Each row is a point. Examples show where two turns around zero, p and q, send a point. Write where each new point lands after one turn and then the other. Backwards means that the second turn is done in reverse. Each puzzle has new turns, and all numbers are rounded.
In the rows, 128 means zero.

Turn p:
[109  99  98] => [114  95  99]
[106 142 149] => [104 149 138]
[169 176 160] => [166 177 162]
[127 119 100] => [134 113 103]
[128 104 133] => [122 106 137]
Turn q:
[169 106  96] => [160 106  87]
[126 110 146] => [125 108 143]
[109 123 120] => [108 128 122]
[ 95 136 117] => [ 96 143 124]
[ 86 151 148] => [ 94 153 158]
[184 142 141] => [187 130 134]
Where do these land?
q, then p: [106 135  54] => [124 139  51]
p, then q: [132 116 154] => [125 118 155]
p, then q: [138 110 155] => [128 110 157]
p, then q: [111 145 128] => [117 149 125]
p, then q: [153 134 149] => [151 128 152]

Turn p:
[146 126 111 125] => [147 132 112 131]
[144 119 154 180] => [134 108 157 177]
[153 140 177 117] => [148 145 179 123]
[ 99 106 110 118] => [110 105 106 108]
[ 98 149  89 100] => [102 151  87 101]
Turn q:
[153 114  88 107] => [161 107  92 125]
[108 137 121 146] => [103 136 120 138]
[129 160  89 137] => [127 153  85 141]
[150 134 176 131] => [145 144 176 131]
[ 86  91 141  91] => [103  90 140  78]
[143 132 154 157] => [129 139 157 156]
Where do these land?
q, then p: [154 111 162 107] => [161 126 165 118]
p, then q: [126 136 131 113] => [132 138 127 114]
q, then p: [102 117  98 198] => [ 75  90 105 170]
p, then q backwards: [133 126 158 106] => [130 126 160 108]
p, then q: [139 181 142 117] => [123 184 134 123]
p, then q backwards: [ 90 105 100 123] => [ 93 109  95 118]
p, then q: [152 121 104 132] => [148 125 110 150]

Turn p:
[113 141 126 108 141 109] => [111 126 114 105 135 112]
[123  82 156 156 114 153] => [122 113 172 155 114 166]
[164 122  90  98 119  93] => [174 104 118 108 135  86]
[119 175 134 149 195 143] => [ 89 179 106 143 180 125]
[126 162 154 129 139 156] => [115 174 123 122 131 148]
[121 107 105 127 101 145] => [147 100 118 136 113 150]
[116  82 158 133 101 142] => [123 104 169 130 101 161]
[141 153  99 123 113  83] => [144 124 101 124 114  76]
Turn q:
[ 90 168 127  81 125 104] => [103 162 138  78 124  89]
[147  96  91 119  76 138] => [113  87  72 130 104 129]
[104 162 114 113 137 153] => [112 166 115 105 148 134]
[150 102 143 143 168 122] => [163 105 156 141 147 141]
[125 117 169 147 147 144] => [144 136 162 141 121 162]
[138  93 133 182 140 120] => [131  95 150 178 138 146]
[141 159 118 111 102 114] => [128 145 103 124 113  93]
Where do these land?
p, then q: [132 134 130 123 111  96] => [122 114 130 126 108 101]
q, then p: [124  81 161 137  83 145] => [147 108 135 144  81 177]
p, then q: [128 160  87 123 175 130] => [130 123 129 122 195 107]
q, then p: [116 110 103 131 124 132] => [116 104 124 130 141 142]
q, then p: [147 120 143  93 112 143] => [170 121 121 111 114 133]
p, then q backwards: [159 159  84 157 200 119] => [151 183  66 164 163 116]
p, then q backwards: [101 100 170 123 117 125] => [ 85  98 152 125 120 122]
p, then q: [116 159 147 136 100 134] => [102 151 101 132 111 117]

Turn p:
[134 120 146  90 111 141] => [138 121 150  95 105 140]
[108 128 100 156 104 154] => [128 101  95 156 104 125]
[145 121 115  93 113 110] => [159 118 135  96 137 121]
[121 118 182 177 124 112] => [114 182 144 164 102 108]
[117 151 143  87 186  97] => [ 87 146 145  83 178 128]
[132 143 117 104 111 118] => [144 125 114  99 130 128]
[121 113 106 120 165 123] => [111 104 140 131 162 120]
[146 130 115 195 111 170] => [141 125 103 198 105 155]
Turn q:
[132  96 122 134 175 119] => [156  99 128 150 155 104]
[119 143  73 171 100 119] => [101 177 118 181 129 135]
[116 137 132  80 117 143] => [110 127 111  81 137 131]
[161  88 111 144 144 118] => [153 103 103 168 124 116]
[109 139 150 123 146 126] => [131 124 156 110 139 121]
[139 142  98 142 100  94] => [105 157 115 155 102 109]
[ 99 103 173 100 135 139] => [118  80 149  92 143 138]
[149 176 166 130 106 166] => [150 158 143  87  95 170]
Where do these land?
p, then q backwards: [125 128 107 107 159 134] => [ 97 106 135 113 134 140]
p, then q: [135 120 134 100 123 101] => [136 118 123 101 114 104]
p, then q: [ 74 130 135 159 137 143] => [ 78 138 151 156 145 131]
p, then q: [178 134 172  87 103 125] => [153 138 110  64  93 148]
p, then q backwards: [145 153 130 190 123 118] => [149 133  71 160 123 135]
p, then q backwards: [103 123 104  75 115 142] => [130 106 170  81 126 128]
p, then q: [136 108 114 178 137 133] => [143 136 153 175 121 136]

Turn p:
[138 125 101  93 131 106 127 160] => [143 103  84 111 133 123 138 147]
[158 108 119 104 164 136 131 133] => [163 105 126 136 155 136 154 136]
[140 165 163 149 146  99 162  74] => [141 180 155 119 167  94 108  88]
[127 135 142 119 126 136  92 151] => [119 114 130 132 130 138 107 165]
[123 126  97 142 147 124 113 131] => [122 116 104 157 134 135 128 117]
[145  82 129 116 169  85 130 154] => [163  78 116 143 142  82 143 134]
[160 108 114 136 112 124 119 145] => [156 127 113 145 102 128 134 145]
[ 78 143 141 136  71 165 125  82] => [ 83 153 165  98  89 168 103  97]
[ 84 158 145 158  87 176 152 121] => [ 64 174 160 113 101 147 137 123]
Turn q:
[153 133 152 220  88 124 125  90] => [143 127 176 179  48 109 157 118]
[ 82 135 122 129 148 103 146 131] => [ 75 129 114 119 137 112 140 133]
[ 92  95 139  80 140 134 133 139] => [106  94 118 100 174 141 120 112]
[151 149 131 131  89 124 139 123] => [147 149 147 109  97 139 138 127]
[146 130 151 139 145 171  98 148] => [155 118 138 171 149 157 124 147]
[115 171 126 130 107 135 149  88] => [119 168 127 124 110 137 169 100]
[127 110  91 148 141 117 161 153] => [126 108  96 113 114  96 138 162]
[132 124 116  88 142 117 102 175] => [126 128 114 108 158 145  79 157]
[144 110 170  98 172 127 132 100] => [140 127 156 135 188 101 128 102]
[136 123  82 117 106 129  96 132] => [143 132  93 122 103 144  90 121]
Where do these land?
q, then p backwards: [155  93 103  96 121  92 116 102] => [122 131 139 116 111  66 126  92]
p, then q: [110 148  96 164 170 150  94 173] => [ 90  92  86 166 104 117 152 163]
p, then q: [153 158 163 122 155 122 125 134] => [120 145 137 145 160 116 110 165]
p, then q backwards: [124 126 158  90 131 143 143 125] => [135 122 156 105 116 121 157 148]
p, then q: [115 144 123 121 159 135 157 107] => [118 142 120 135 159 104 151 112]
p, then q: [123 123 109 110 118  72  97 134] => [140 119 101 125 107 119  71 112]
p, then q: [123 138 103  99  96 141  89 100] => [161 119 102 145 133 175 117 102]
p, then q: [130 128  96 162  89 147 135 130] => [128 143 118 121  85 157 159 122]
q, then p backwards: [136 142 153 158 147 141 166 173] => [150 117 155 117 145 162 136 181]
q, then p: [111  79 175 158  95 136 158 102] => [153 117 189 102  94  96 144  97]

Turn p:
[129  97 140 148 134 125 187 122] => [111  94 131 138 138 105 177 149]
[129 150 158  97 111  95  93 131] => [142 149 155 103 151 115  81 123]
[122 137 140 122 165 148  55 146] => [139 130 104 125 148 168  81  75]
[154 136 117 159 106 158 146 139] => [150 121 135 146 112 160 155 155]
[127  81 131 106  95 137 145 134] => [131  91 127  87 108 114 137 149]
[121 186 112  99 110 138 165 133] => [107 185 134 114 127 143 140 172]
[138 137 122 156 156 142 114  90] => [140 142 125 156 125 134 153  85]
[146 114  99 100 136  61 143 134] => [132 137 103 138 130  60 103 158]
[ 86 114 133 165 139 149 104 122] => [100 102 138 143 113 154 126  86]
Turn q:
[114 145  76 109 127 102 116 148] => [116 142  78 112 122  98 145 149]
[ 90 169  99 111 137 144 114 142] => [104 166  98 131 148 133 147 164]
[142 139 113 134 137 109 131  82] => [140 108 106 134 139 134 159  96]
[127 105 162 145  93 105 100  89] => [111 124 140 118 130 134 105  58]
[160  83 160 136 121 159 107 123] => [148 109 150 124 123 158  72 113]
[101 117 119 122 170 123 174 136] => [118  98 140 159 142  99 149 165]
[167 107 142 183  68 161 121 128] => [139 136 147 134  60 175  94  91]
[134 139 149 134 151 119 123 151] => [151 147 144 135 140 108 123 135]
[118 148 131  78 150 129 167 153] => [126 122 149 106 148 111 159 182]
Where do these land?
p, then q: [109 140 130  93 173 114 134  89] => [113 128 104 135 162 111 184 119]
q, then p: [141 159 119 110  98 133 127 171] => [129 159 134 101 135 143 108 172]
p, then q backwards: [126  72 124  83 126 136 125 119] => [154 109  99  93 107  86 122 127]
q, then p backwards: [ 98 163 115 159 123 114 133 153] => [125 156  91 132 138 113 154  97]
q, then p backwards: [138 115 129 111 128 154  96 148] => [132 142 126 101 117 125 107 162]
p, then q: [130 102 169 143  96 163 139  67] => [124  73 192 102 135 141 150 117]
p, then q: [139 196 109 149 115 104 145 138] => [151 196 151 155 115 127 137 132]
p, then q backwards: [135 103 110 110 118 132  90 104] => [167 116 122 141 105 101 112 135]
q, then p: [127 132 159 177 129  90 123 129] => [144 148 175 152 137 101 142 107]
p, then q: [137  99 115 145 174 141 168 160] => [117  97 103 173  95 106 122 160]
